Each row is a point. To make a cloud, some directions were put in groups of two or more. Within a group, all points are equally far from the middle, so they leave a hole (a ring in 2 directions, a hollow ball in 3). The other directions are filled evenly. Then the cloud was stretched, turned, moved and blurred a little. How many holes are there, and how many directions does each take, smallest first?
(in the rows, 128 means zero)

Cloud, 14 rows:
[[207 148]
 [189 170]
 [196 105]
 [149 190]
 [152 101]
 [103 166]
 [124 117]
 [165 185]
 [101 156]
 [209 143]
 [149 189]
 [120 120]
 [126 188]
 [156 100]]
Holes: 1 (2)

Cloud, 19 rows:
[[ 79  76 137]
 [ 61 129 135]
 [113  94 176]
 [120 175 152]
 [179 114 114]
 [ 78  49  95]
 [112  90 181]
 [ 90 145  27]
 [ 75 127 144]
 [ 92 159  47]
 [ 91  75  78]
 [ 63  98 105]
 [137 171 122]
 [ 81 181 140]
 [103 104 129]
 [141 115 159]
 [190  80 141]
 [121  85 183]
 [ 83 167  74]]
Holes: 0

Cloud, 30 rows:
[[113  82 152  66]
 [136 122 171  99]
 [155  98  62 101]
 [104  77 142 120]
 [ 49 161 136 123]
 [ 80 122  62 102]
 [201  63 203 154]
 [107  96 107 172]
 [199 112 110 176]
 [128  61 147 187]
 [102  80 121 139]
 [160 187 160 182]
 [131  60 165 110]
 [142 193 112 124]
 [231  97 168 185]
 [185 127 126 108]
 [149 144 151  92]
 [ 40 160  92 125]
 [121 181 184 161]
 [ 95 117 156 204]
 [155  87  74 136]
 [176 153 110 179]
 [157  93 100 205]
 [151 197 132 165]
 [169 120  82 141]
 [150  56  81 136]
 [177 145 122 127]
 [169 166 116 160]
 [134  90 104 196]
 [115 139 109 232]]
Holes: 1 (2)

Cloud:
[[182 132 175 138 107 147]
 [ 23 160 131 134 180 131]
 [ 87 101  94 194 168  59]
 [144 123 177 145  71  96]
 [167  87 160 133  75 104]
 [125  82  65 186 121 186]
 [138 116 117 109 199 128]
 [159 216 148 111  85 132]
 [ 94 124 112  70 180 168]
 [ 77  91  92 214 140  75]
 [102 134  59  97 177 160]
 [ 57  70 113  94 175 115]
 [202 119 138 120  85 159]
 [150  46 112 153  77 109]
 [ 85 185  69 117 107 168]
 [ 74  48 129 136 167  98]
 [110 166 170  89 195 141]
 [ 46 116  50 139 181 141]
 [ 81 178 107 169 191 142]
 [ 76  97  55  85 146 155]
 [131 126  42 114  87 189]
 [131 175 175  56 160  90]
 [ 97 100  38 119  83 158]
 [154 158 174 162  80  96]
 [134 144 184 119 187 112]
 [192 127 166 111  75 121]
 [ 79 150 145  91  85 108]
 [134  74 104 153 101 197]
 [104 135 167 138 169 170]
 [138 116  98  79  84 197]
 [142 223 154  80 111 141]
 [109 151 127 192 169  70]
 [ 48  95 138  91 175 126]
 [165 152 118  50 125 161]
 [104 188 148 158 191  90]
 [142  91  65 154  64  96]
 [107 110 151 120  57 133]
 [139 181 152 159  87 180]
 [114 182 144  65 107 182]
 [ 68 166  64 130 184 150]
 [143  89  69 126  71 200]
 [133 123  93  67 101 192]
 [164  68 101 180 119  95]
 [171 186 170 136  75 122]
 [158 198 159 102  80 173]
 [161  62 118 167 126  95]
 [ 67 142 138  63 160 160]
 [134 193 151  66 103 178]
 [126  77 109 125  67 186]
 [101 100 185 160 140  78]
 [174  67 127 159 111 103]
 [158 106  85  86 101  90]
 [122 150  92 199 161 145]
 [113  57 125 140 172  74]
 [131  63 126 147 168  78]
 [111 141 152 200 133  71]]
Holes: 3 (2, 2, 2)

Cloud (48 x 6):
[[ 71 216  45 110 121 146]
 [104 168  69 100 200 132]
 [ 78 212  92 169 117 155]
 [167 122 119  87 146 167]
 [117 190 160 111 143 108]
 [ 98 210 100 147 108  97]
 [175 121  97 110  57 107]
 [ 40 146 103 136 127 118]
 [ 95 132 144 148  51  80]
 [193 101 126 133 113  98]
 [ 76 191 107 172 137 165]
 [ 83 144 168 109  77  57]
 [ 98 169 176 109 116  70]
 [109 157 153  79 132  46]
 [ 98 184  83 139 194 138]
 [114 154  48 151 164  84]
 [ 57 179  92  91 165 147]
 [110 123 144  69  79 143]
 [148 142  66 165  65 165]
 [169  77 116 115 156 125]
 [138  85 119  82  72  48]
 [180 162 111  98 131 107]
 [ 76  88 109 160 128  90]
 [182 146  73 146  74 138]
 [165 198  67 146  91 179]
 [101 128 131 159  79  43]
 [ 82  89 176 140 161  90]
 [ 84 128  81 133 188  61]
 [140 152  83 124 202 122]
 [101  95 168  83  73  78]
 [111 199  40 150 146 122]
 [108 202  30 116 119 111]
 [158 140 134  98 136  50]
 [180 112 127 132 128 161]
 [103 140  96 107 210  83]
 [ 77 106 100 108 187  45]
 [ 90 155  93  54 160  66]
 [153  83 152 144 127 139]
 [ 67 155  93  70 169  70]
 [ 96  54 153 100 151  60]
 [147 111  70  66 173 109]
 [103 160 124  69 147 178]
 [ 74  99  96 118  75  81]
 [148 103 123  64  84 133]
 [ 85 130 152 185 138  80]
 [ 93 199  88  54 111 154]
 [ 65 144 160  92 178 104]
 [103 151 173  89 136  50]]
Holes: 2 (3, 3)

Cloud (77 x 8):
[[ 68 198  88 150 113 152 150 157]
 [196 141 133 130 162 106  99 100]
 [118 104  56 150 101 127 190  92]
 [122 171 135 148 121 209 100 107]
 [147 166  95 170 127 166 176 131]
 [171 184  93  96  69 158 175 147]
 [152 129 103 163 147 142 122  66]
 [132 166 165  78  52 119 111  88]
 [183 154  73 175 189 142 130 134]
 [113 201 110 176 189 154 154  91]
 [100 143 128 103  95 167  89 146]
 [171 129 166 113  83 171 101  57]
 [150  86 102 139  61  94 114 174]
 [183 137 144  87 127 157 130  90]
 [143 173  99  96 119 151 183 134]
 [186 128 109 148  64 107 116 116]
 [120 215 111 156 130 182 122 195]
 [ 93 174  80 139  81 115 120 163]
 [195 110 113 164 146 136 135  58]
 [197 144 159  87  57 111 145  29]
 [ 93 161 145 133  78 135  64 171]
 [ 96 124 108 151 103  78 162  75]
 [ 90 158 120 143 151 155 160 141]
 [128 206  84 138 128 150 108 160]
 [172 220  43 122 118 139 168 116]
 [180 185 119  83 116 107  99 124]
 [195 141 120 126  92 157 129 200]
 [100 235 113 152 130 162 113 105]
 [112 130  95 150  69  99 120 168]
 [175 183 100 127 139 190  95 210]
 [ 88 191 154 163 111 130 172 106]
 [172 209  87 162 120 181 144 189]
 [ 89 137 137 151  89  78 117 109]
 [100 232 115 169 106 131 170 125]
 [206 109 118 125 148  96 145  76]
 [165 152 136 138  93 141  58 184]
 [177 152 137 121 142 111 181  99]
 [231 240 143 102 134 183 100 164]
 [222 166 182 107  99 148 116  98]
 [167 164  88 191 107 143 112 122]
 [ 66 132 129 159 137  84 134  66]
 [212 197 135  83  88 146 116  73]
 [155 184 144 145 149 209  81 141]
 [215 221 136 103 121 187 163 121]
 [106  47 105 146 149 101 109 101]
 [201 117 168 117 126 107 108 110]
 [154 159 117 140 128 189 167  91]
 [128 156 179  73  97 120 117 121]
 [125 124 124 173  76 114 124 146]
 [245 164 132 104 181 154 159 138]
 [165 198 112 120 105 124  96 213]
 [248 133  98 122 118 120 194 107]
 [106 110 147 161 174 155  44 139]
 [ 96 109  84 141  76  79 166 129]
 [ 98 139  92 146  61 162 170 135]
 [151 207 149 119  19 149 124  83]
 [ 78 228 106 172 161 134 126 114]
 [161 173  68 146 113 142 120 116]
 [176 194 157 145 177 209 108 168]
 [197 150 129 130 102 200 116 178]
 [149 142 109 155 170 174  68 154]
 [189 119  42 167 138 140 125 146]
 [191  92 118 121  42  93 139  88]
 [177 181  85 135 193 104 111 145]
 [134 170 117 144  77  95 142  45]
 [237  93  99 117 137 191 132 150]
 [164 117 145 113  99 179 122 138]
 [178 195 139 119 118 193 138 145]
 [191 129 162 121 106 194  89 133]
 [237 249 104 103  82 150 126 121]
 [115 153 166 109  62 137  83  85]
 [224 156 119 137 113  96 164  66]
 [127 149  89 165 149 167 102 119]
 [120 201  76 164  87 130 186  98]
 [128 172  84 137 149 115 187  48]
 [ 91  65 116 119 119  73 166  87]
 [184 172 144 135 120 184 161 117]]
Holes: 1 (4)

Cloud:
[[136  77 111 108 185 121 193 109 139]
 [208  54 146 118 139  47 167 150 108]
 [108 196 104 140 116  83 159  72 128]
 [115  98 229 143 195 132 127 120 115]
 [191 174 134 140 139 131 159 143 108]
 [ 82 157  78 111  75 177  55 118 154]
 [ 90 163  69  70 153 173 117 145 127]
 [142  99 220 165 125 101 158 122 141]
 [110 229  63 136 164 132 135 179 168]
 [165 139 146  60 131 218 114 123 142]
 [160 113 129 178 101 172  52 139 175]
 [168 108  97 184 166 190  76 135 135]
 [142 168  65  86 231 172 151 163 113]
 [ 97 118 130  73  66  87 122  88 163]
 [118 139 113 133  86  40 102 100 163]
 [200 229  84 132 166 147  92 149  73]
 [141  87 125 107 160 206  72  98 139]
 [161 130 158  40 121 164 137 133 189]
 [124 152 157 153 201 108 115 208  79]
 [116 164 137 115  74  55 120 149 172]
 [128 121 140 193 213 176 125 160 132]
 [ 59 130 132 146 139 178 182 170 127]
 [140 111 124 153 117 214  98 121 196]
 [ 76 144 159 198 105 147  95 135 177]
 [150 118 192 144 100  41  84 112 109]
 [178  79 124 105 115 100 146  71 117]
 [ 70 148  74 122 108  92 160 161 153]
 [156 165 136  74 201 189 104 148 105]
 [ 78 171 137 197 104 122 114 131 160]
 [167 156 116  57  65  65 159  96 114]
 [175 102 198  89 158 119 158 155 124]
 [109 104 162 169  76 182 120  98 155]
 [180 142 151 166 229  92 148 140  53]
 [151  72 143  43  97  80 196 157  79]
 [189 108 124 125 160 122  45 123 147]
 [116 117 112 119  98 146 117  68 186]
 [103  87 123 107 203  99 169 151 129]
 [140 131 145 129 124  57 159 130 168]
 [195 139 135  67 142  79 128 161 135]
 [190 153  84 121 167 133  88 198  75]
 [187 149 103 138 151 163  96 133  50]
 [137 160 128 103 217 158 133 219  93]
 [148 122 183 119 150  24 219 170  91]
 [ 62 214 105 115  48 162 132 112 174]
 [156 194 140 133  85 136  81 149 123]
 [128 113  69 102 198 212 118 161 138]
 [ 77 153 147 118  49 166 153  65 198]
 [116 117 174 194  83  89 172 116 192]
 [121  70 149  82  45 107 146  77 130]
 [ 82 216  83 164  68 167 156 146 126]
 [113  72 193 190  98 176 145  76 194]
 [161 164 183 213 186  95 138 117 135]
 [153 129  73 142 145  64 115 170  87]
 [201 121 151 101 133 166 108 202 130]
 [ 85 136 127  52  74 138 145 149 144]
 [163  92  70 159 142 116 132  78  86]
 [ 94 132 183 123 144  93 165 131  76]
 [150 150 157  67 173 188 144 186 189]
 [ 99 167  65 114   7 147 102 106 130]
 [137 133 132 107 133 192  53 157 103]
 [112  83  93  89 135 117 124  95  74]
 [151 156 122 135 100 167 123  71 160]
 [125 105 154  81 213  53 164 145 120]
 [179 155 116  67 103 111  62  79 102]
 [131 189 104 155 134 124 152 151 164]
 [161 163 181  93  50 126  99 154 142]
 [138 152 133 139 172 146  83 189 152]
 [118 100  56 102 132  86 155 109 126]
 [116 133 116  63 151 141 150 219 110]
 [181 100 169  56 207 135 187 126  84]
 [188  67 154  79 208 138  98 148 128]
 [197 129 124 131 147  39  93 150  77]
 [204 100 162  78  87 147  87 130 183]
 [144 170  85  79  60 154 144 128  85]
 [ 94 181 118 154  92 133  54 159 103]
 [204 129 115 134 134  53 147 102 107]
 [105 112 149  27  92 169  96 159  95]
 [157 126  98 130 154  79 124 185  71]
 [202 168 111 197 132 136 115 150 105]
 [173  64 113  34 131 197 132  95 182]
 [170  83 180 173 167 142 149 141 149]
 [149 135  68 106 138 150  94 113 180]
 [143 119 130  65  93  82  79  50 123]
 [175 119 133 167 137 189  99 167 139]
 [143 154 105 133 143 115  65 192  90]
 [116 122 118  25  61 139 111 157 105]
 [170 111 128 138 103 175 111 122  92]]
Holes: 0
